Rows are points. Each copy is the shape, with its points in the same order, stretched, turned, moved and blurred by noise. Say if it was mirrored as well.

Shape:
[[-20 -42]
 [-13 -40]
 [-42  20]
 [ 16 -34]
 [  8  30]]
Copy 1:
[[  9 -40]
 [ 10 -29]
 [-52 -19]
 [ 22  -7]
 [-32  23]]
Copy 1 is: only turned
Copy 2:
[[ 60 -21]
 [ 52 -31]
 [ 39  45]
 [ 19 -36]
 [ -8  13]]
Copy 2 is: mirrored

Shape:
[[-15  10]
 [ -4  58]
 [ 10 -20]
 [ 27 -29]
 [ 44   9]]
Copy 1, 5 rows:
[[  0 -24]
 [ 49 -34]
 [-18  16]
 [-19  36]
 [ 24  35]]
Copy 1 is: mirrored
Copy 2:
[[-22  10]
 [-35  60]
 [ 10  -5]
 [ 31  -9]
 [ 33  35]]
Copy 2 is: only turned

Shape (8 x 3):
[[ 14 -20  21]
 [ 27  14 -31]
 [-19  41  31]
 [-30 -38  14]
 [  3  -4   4]
 [ 18 -37  -3]
 [ 27  13  40]
 [-49  22  21]]
Copy 1, 8 rows:
[[ -7  -8  36]
 [ 13 -19 -18]
 [-41  30   4]
 [-38 -30  39]
 [-14 -10  14]
 [  2 -33  31]
 [ -4  26  32]
 [-60   7   7]]
Copy 1 is: only turned
Copy 2 (8 x 3):
[[ -7  38   2]
 [ 45 -10  14]
 [-21   2  59]
 [-37  18 -25]
 [  5  22  10]
 [ 11  26 -26]
 [ 13  41  37]
 [-47 -20  33]]
Copy 2 is: mirrored
Copy 3:
[[ 15   1  29]
 [  1 -28 -37]
 [-23  59 -11]
 [-27  -2  49]
 [ -6   2   5]
 [ 10 -35  25]
 [ 26  34   7]
 [-51  43   7]]
Copy 3 is: only turned
Copy 4:
[[-33 -24   7]
 [ 15 -14 -43]
 [-23  40   6]
 [ -7 -20  38]
 [-10  -9  -2]
 [-12 -44   0]
 [-59   1  -4]
 [  1  34  25]]
Copy 4 is: mirrored

Shape:
[[ -7   6 -14]
 [ 11  20 -12]
 [ 27   7 -28]
 [  8  -4  14]
 [ -9 -13  25]
 [-24  -5  49]
 [ 12 -14  -2]
 [  9   8   5]]
Copy 1:
[[ -1  14   4]
 [-23   8  -5]
 [-11   7 -37]
 [ -2 -21   2]
 [ 15 -19  25]
 [ 10 -32  60]
 [ 12 -13 -13]
 [-10 -11  -1]]
Copy 1 is: mirrored
Copy 2:
[[  7 -27  -3]
 [ 10 -36  16]
 [ 38 -45  20]
 [  3   6  13]
 [ -9  20  -3]
 [-39  43  -5]
 [ 21  -8   7]
 [  3  -9  12]]
Copy 2 is: mirrored
Copy 3, 8 rows:
[[  7   4 -11]
 [ 24   1  -3]
 [ 26 -25 -11]
 [ -1   1  16]
 [-23  15  17]
 [-24  38  28]
 [ -2 -14  10]
 [  9   0   7]]
Copy 3 is: only turned

Shape:
[[ 12 -16   4 -14]
 [ 16 -16 -11   7]
 [ 14 -14  12   9]
 [ 19  15 -53   6]
 [-47  -2 -11  10]
 [ 15  -4  -7   9]
 [-13  -3  17   1]
 [ -3  -9 -13   5]]
Copy 1, 8 rows:
[[ 16  -5  17  -9]
 [ 20 -18   1   7]
 [ 10  -8  21  14]
 [ 32  -4 -47   1]
 [-37 -17 -19  -8]
 [ 14  -5  -3  10]
 [-17   1  15   0]
 [  4 -14  -3  -2]]
Copy 1 is: only turned
Copy 2 (8 x 4):
[[-11 -15   0 -12]
 [ -1 -18 -19   5]
 [ -8 -16   1   9]
 [ -3   9 -60  -3]
 [ 47  17   7  -2]
 [ -5  -6 -17   6]
 [ 10   3  15   4]
 [ 11  -7 -14   0]]
Copy 2 is: mirrored

Shape (12 x 6):
[[  6 -18  10  -7 -12  11]
 [  5  -2  -3   7 -15   8]
 [  4   4   5   2 -12   5]
 [ -2  -1  -6  10  57 -21]
 [  7   2 -25  -8  -2   5]
 [-27  -1   7   7   1  10]
 [ 10 -10 -13   4  -6   9]
 [-13  -9  10  10 -12 -24]
 [  5   4   4   0  15   9]
 [  6  -1 -10   5  -4  14]
 [  5 -10   3  14  -6   0]
 [-34 -28  -8   7  -9  13]]
Copy 1, 12 rows:
[[-13 -10 -10   5 -10  11]
 [  6   1 -17   9  -1   5]
 [  3   3  -6   6  -2   4]
 [  3 -16  10 -28  44 -37]
 [  5  10 -27 -13  13  13]
 [ 21 -27  -2   2   8  12]
 [ -1   0 -26   3   3   3]
 [ 18 -15  -8 -12 -15 -14]
 [ -3  -2   4   0  19  -2]
 [  3   2 -18   9  11   7]
 [  1 -10 -16   5  -2  -9]
 [ 18 -42 -32 -10  -2  19]]
Copy 1 is: mirrored
Copy 2, 12 rows:
[[ 23 -12  -3  15  -2  15]
 [ 10   0   1  14 -18   7]
 [ 11   5   1   7 -19  14]
 [-24   0 -14 -30  28 -12]
 [ -9  -2 -22  11 -12  10]
 [-13 -12  21   4  -2  22]
 [  7  -4 -11  18 -12   2]
 [ 10 -18   6 -14 -23  -4]
 [  0   9  -2   2   6  17]
 [  1   3  -4  17  -9   6]
 [ 16  -6   5   9 -12  -5]
 [-16 -39  13  17  -5   7]]
Copy 2 is: only turned
Copy 3 (12 x 6):
[[-11 -18  19  -4 -19  -6]
 [  4  -4   8  10 -14   0]
 [ -3   2   8   5 -16  -1]
 [-11   2 -11   2  60   4]
 [ 20   0   5  -8  -5   1]
 [-14  -8 -12   5  -6  21]
 [ 11 -10   9   5  -7  -2]
 [-18  -9 -23   2  -9 -17]
 [ -9   1  14   2   8  10]
 [ 10  -5  10   6  -8   6]
 [ -6  -9   1  15  -5  -8]
 [ -4 -39 -16  -1 -14  14]]
Copy 3 is: only turned
Copy 4:
[[ -4   0 -24   7 -25  12]
 [ 14  -5  -1  10 -18   7]
 [ 11   8   2  12 -19   9]
 [-17  12   4  13  48 -42]
 [ 25  -3  -7  -7  11   9]
 [-23  -8  18   0 -11   9]
 [ 15 -14 -14   6  -5   4]
 [ -7  12  13  -2 -28 -19]
 [ -3   6  -6  17   9   2]
 [ 14 -10  -6  13  -1   9]
 [  4  -7  -4  14 -20  -9]
 [-28 -34   1 -23 -18   9]]
Copy 4 is: mirrored

Shape (12 x 6):
[[-28  24  29  -4  23  11]
 [-17 -14 -18 -35  -2 -42]
 [ 43  20  20  30 -24  24]
 [-37 -37   2 -20 -33  -1]
 [-33  27 -13 -28   7  22]
 [ 42  -1 -13  -5   7  15]
 [-35  28   8  30  31   0]
 [ -6   4 -11   9 -30 -23]
 [ 22 -11  23 -15  -7  -7]
 [-11  20  30   7  -5   2]
 [  6 -12  36 -18 -36  -4]
 [-34   2  23  29  36   5]]
Copy 1:
[[ 17  37 -19  14  -3 -37]
 [ 12 -18  28 -50  36 -12]
 [ 12  -8 -11  13 -60  37]
 [-28 -19  36  -7  14 -31]
 [-16  17 -25   8  21 -26]
 [ 12   5  11  -5  -5  48]
 [ 52   2 -39  28   0 -43]
 [ 18 -48   1 -22 -10  -5]
 [  6  15  32 -23 -15  17]
 [ 14  12 -10   3 -24 -21]
 [-19   9  33 -23 -30  -1]
 [ 49  16 -14  33   3 -43]]
Copy 1 is: only turned
Copy 2, 12 rows:
[[-26  19  26 -47  31  -9]
 [ 42 -18   1 -14  42 -12]
 [-31  31   2  14 -35  10]
 [ 23 -28  13 -43 -18 -26]
 [ -4  19 -17 -40  33 -33]
 [-11   3 -29   7   6  27]
 [-40   2  32 -13  52 -24]
 [ 22  -4  12  14   5 -27]
 [  6   4   8 -19  -6  24]
 [-13  19  34 -23   3 -10]
 [ 15   8  24 -32 -36  10]
 [-42 -16  37 -25  42  -8]]
Copy 2 is: only turned
Copy 3:
[[ 21  29  38  16   1  10]
 [-27  30 -39  -2   4 -46]
 [ 36 -31  10   6 -40  34]
 [-15  21 -13 -43  -2 -15]
 [ 42  30   8  -2  16 -11]
 [ 24 -26  -4  12 -11 -23]
 [  0  22  29  33  26  28]
 [-12   8 -32  -3  -8   9]
 [  2   2  -2  -2 -35 -20]
 [ 15  19  20   7 -18  21]
 [  7   9   0 -22 -48  -5]
 [-16  15  45  24  23  19]]
Copy 3 is: only turned
Copy 4 (12 x 6):
[[-19  28 -35  16  12  18]
 [ 25  -4 -38 -29  17 -42]
 [  1  38  46   8 -11  -5]
 [ -7  -4 -19 -57  44  -4]
 [ -8  21 -43 -15 -14  16]
 [ 36  37   8 -10  -7  -7]
 [-11   1 -31  40  -1  30]
 [  6  -9   6 -13  -2 -29]
 [ 12  34   1 -16  25 -27]
 [-19  23  -6  10  10  -3]
 [-11  31   8 -34  34 -31]
 [ -9   5 -32  31  28  38]]
Copy 4 is: only turned

Shape:
[[ 18  -8  18 -28 -17  -9  19 -18]
 [  3  -3  15  23 -15   3 -24 -18]
 [  1 -20 -10  25 -21 -15  15  13]
 [ -4 -15 -24   2  -2   6   9  10]
 [ 31 -12  -4  -3 -30  -6   2   9]
 [ -4   1  39  23  43  10  -9  15]
 [  3  20 -14  22 -17  -1 -30   3]
 [ 19   1   7   8  33 -18  42 -10]
 [-12 -17  -1  -6   9   3  36 -47]
 [ -3  16  19  19 -14  -9  10 -13]
 [-31 -27  -4  40   3   7  16  22]
 [ 19  -4   6   2  -3 -14  -9 -19]
 [-35 -17  11  -1  -7  14  14  -2]
 [ -7  18  39  10 -17  36  18   0]]
Copy 1:
[[ -1  34   7 -11 -18   0   5 -28]
 [-14 -14   8  19   8  -8  13 -16]
 [ 15  -2 -32 -10  15  -7  17   2]
 [  2  -8 -25   5  -1   3 -18   9]
 [ 36  11  -5   4  -6  18   3 -15]
 [-31 -24  27 -42  41  -5   0  16]
 [ 26 -24   9  31  -2 -15   5   8]
 [-16  42   7 -31  39 -19  -1  16]
 [-59  32 -22   5   7 -13  -6  -3]
 [ -5  10   9 -11   1 -26  27   2]
 [-25 -39 -49 -21  30  -4  12  23]
 [  2  21  11  13  14  -8  -6 -20]
 [-26 -22 -33 -25 -13  -3   1   1]
 [-23 -24  12 -28 -19  12  42  25]]
Copy 1 is: only turned
Copy 2 (14 x 8):
[[ 33 -23   1 -13  16  21  -5 -20]
 [ -2   7  33  -3   9  -9 -35   2]
 [-12 -24 -18   8  20   5 -29   7]
 [ -6 -12 -17   1   5   0  12  -3]
 [ 11 -12 -17  19  14  25 -31 -22]
 [ 16   0  14  -4  -4 -12  19  55]
 [  0  20   6  12  19 -15 -40  -6]
 [ 31 -52  -5  -2  17 -27  11   5]
 [  9 -35  35 -41  14 -26  22 -12]
 [ 17  -5  16 -11  35  -9 -23   4]
 [-33 -10 -10  -8   8  -5   7  41]
 [ 21  -7  12  -3   7  -3 -26 -15]
 [ -6  -3  11 -33  13  10  20  21]
 [ 16   2  33  -9  37  24  17  30]]
Copy 2 is: mirrored
Copy 3 (14 x 8):
[[ 19  12   9   5 -37  -6  17  -2]
 [-25  38  16   6   0  -2 -23 -20]
 [  3   0   9 -11  -6 -38  -8  20]
 [ -6 -21 -13 -12  -5 -18   7   5]
 [ 14  15  -8   8 -22 -27 -14   8]
 [-17  -5  26 -30  17  60 -29 -10]
 [-23  31  -8  22  19  -8 -13  -4]
 [ 24 -32  36  12  -7   5  10   9]
 [ -9 -20  31   4 -29 -17  33 -14]
 [-13  29  29  16  -8  -2   2  10]
 [-27 -21  14 -42   9  -9 -10  16]
 [  8  17  13  15  -5  -8  -5 -17]
 [-25  -3   6 -36 -17   4  19   1]
 [-40  23  20   1 -30  32 -10  16]]
Copy 3 is: only turned

Shape (14 x 8):
[[  4  -7  20 -15  13  11  -2  -8]
 [ 34 -11   3  -2  -4   7   0  -7]
 [ 32  -7  20  17   4 -13  -4 -20]
 [-26  19 -38  12  34 -12  29   9]
 [-21 -36 -12 -24  27 -26   9  -2]
 [ 31  20   6   4   3 -39 -31  -8]
 [ 11 -36  14   7  20 -18   1  15]
 [-15 -15  -2  13   2 -42  -3 -32]
 [  5  19 -18   5  -9   0   7  16]
 [ 19  -3 -40 -38  -6   7   9  30]
 [-28 -36  -4 -37 -10  13  22   9]
 [  1   1 -34 -34 -21   8  31 -11]
 [  4  14 -15 -36  11 -39  29  28]
 [-23 -36 -38   3 -10   6  22   4]]
Copy 1:
[[ -9   1  25  21 -19  13  12   7]
 [-33  12   3  15 -16  -8  17   7]
 [-36  16  -8  37 -34  11  28   2]
 [ 35  -6 -32 -26 -12  -5   5  18]
 [ 31 -18  29  -2 -23 -24  49 -20]
 [-33  40 -11  21 -53  24  12 -45]
 [-25 -22   5  11 -44 -25  21 -16]
 [ 14   5 -11  19 -20  21  55 -12]
 [ -2   7 -23 -13   6 -10 -12  -1]
 [  7  11  16 -33  16 -57  11 -12]
 [ 30 -26  41  -6  34 -38  28   2]
 [ 32  26   5  -5  45 -30  32  21]
 [ 22  18  -2  12 -20 -44   5 -24]
 [ 26 -29  -5 -33  40 -32  35  18]]
Copy 1 is: only turned
Copy 2:
[[ 22   9 -14  19   5  24  13   6]
 [  9   9 -11  12 -27   6  27 -11]
 [  0  37  20  19 -41  14  16  -5]
 [ 10 -60  44 -29  34 -21 -17   9]
 [ 53 -31  -3  -9  12  -7 -14 -57]
 [  2  48  20  20 -28 -27   5  -9]
 [ 37   1  -5 -19 -29  18   3 -20]
 [ -2  20  48 -14  -9 -13 -36 -52]
 [ -7 -18  10 -29   8 -22  16  12]
 [ 40 -34 -32 -15  21 -33  49 -32]
 [ 36 -34 -30 -32  52  21  12 -47]
 [ 12 -29  11  -4  42 -23  28 -47]
 [ 42 -22  25 -16  36 -37  27 -28]
 [  5 -52   6 -56  23   0  -8 -52]]
Copy 2 is: only turned
Copy 3, 14 rows:
[[  2  11 -12   5  11   4 -17   5]
 [ 24  -3  -7  -2  -4 -17 -24 -13]
 [ 26  15   2 -26  -3   6 -19 -10]
 [-27   4  32  36  -9  31  17   3]
 [  2  19  17  29  33  24 -22   6]
 [ 33   9   7  -5 -23  32 -20  13]
 [ 26  31   8   4   7 -15 -15   1]
 [ 16  23  27 -18  25  49  -4  -5]
 [  9 -13  12  16 -17  -4  10   5]
 [ 14 -32   0  54  -6 -28 -27   7]
 [ -1  -7  -1  26  47 -15 -12   7]
 [ -2 -36   6  21  23  -1 -26  -1]
 [ -7 -15  27  34  -1   8 -37  35]
 [ 11  -4  19  21  30 -13  13 -19]]
Copy 3 is: only turned

Shape:
[[ 10 -21  -7  -1 -10  13  -3  36 -21]
 [ -1  -1   8 -11  20 -20  10  -4 -22]
 [  1 -16  -3   4 -12   2   6   9 -17]
 [ -8 -22  -7   8  10   2  -7 -10  25]
 [ 19 -12  -1 -11   0   6  -1 -12   6]
 [-10  -7   4 -10  -9  20 -11  24   8]
 [ -2 -11   2  -5   5 -44   3  -9  27]
 [  1  13  -9   6   3  17  10  29  -7]
 [ 13 -23  -1  12  34   2   9  -3  37]
 [ 29   0  -4   0  37  17 -15  -5 -18]
 [  1   8  22  12  -4  -6 -10   4 -17]
 [  5 -15  -9   1 -11 -40 -17 -20 -22]]
Copy 1, 12 rows:
[[ 25 -34  13 -28 -33  -3  19  19 -10]
 [ -5 -19   0  20   5 -38   6  15 -21]
 [  2 -15   9  -9 -24 -18   5  10  -1]
 [ 17  22 -14   6  -7 -11 -16   9  14]
 [-12  11 -21  -3 -11  -3  -3  11  -9]
 [ 26 -10  15 -27  -4  12  20  11   1]
 [ -4  37   2  30  -4 -30   2   6 -20]
 [ 29 -33   0 -24  -8   0   6 -16  -9]
 [ 24  24 -33 -13  -2 -18 -36   7 -11]
 [  4 -28 -36  11  -3   2 -11  23 -22]
 [-11 -16  29  11  -2   2  -1  20 -25]
 [-29   6   7  60 -29 -25  13  22  -9]]
Copy 1 is: only turned
Copy 2, 12 rows:
[[  3 -13 -15  -2   8  12 -10 -32   0]
 [-12 -12   4  -4 -23 -18  15 -14  16]
 [ -1  -7 -18 -11   0   1   6 -16   0]
 [  7   7   4 -42 -13   6  -2   5  20]
 [ -4  -2   8 -31  11  -3   4  -5   8]
 [ 14  10   6  -5   6  20  -6 -22  -4]
 [-33  12   8 -25 -17  15  24  11  37]
 [ -4 -10   0  10   0   5 -21  -9  -9]
 [  7 -18  18 -45 -17  14  -6  20  31]
 [ 15 -14  12 -19   4 -25 -20 -17  17]
 [  9   7  -9  12   5  -9   6  -8  10]
 [-28  15 -21 -21  -2 -16  22 -16  27]]
Copy 2 is: mirrored
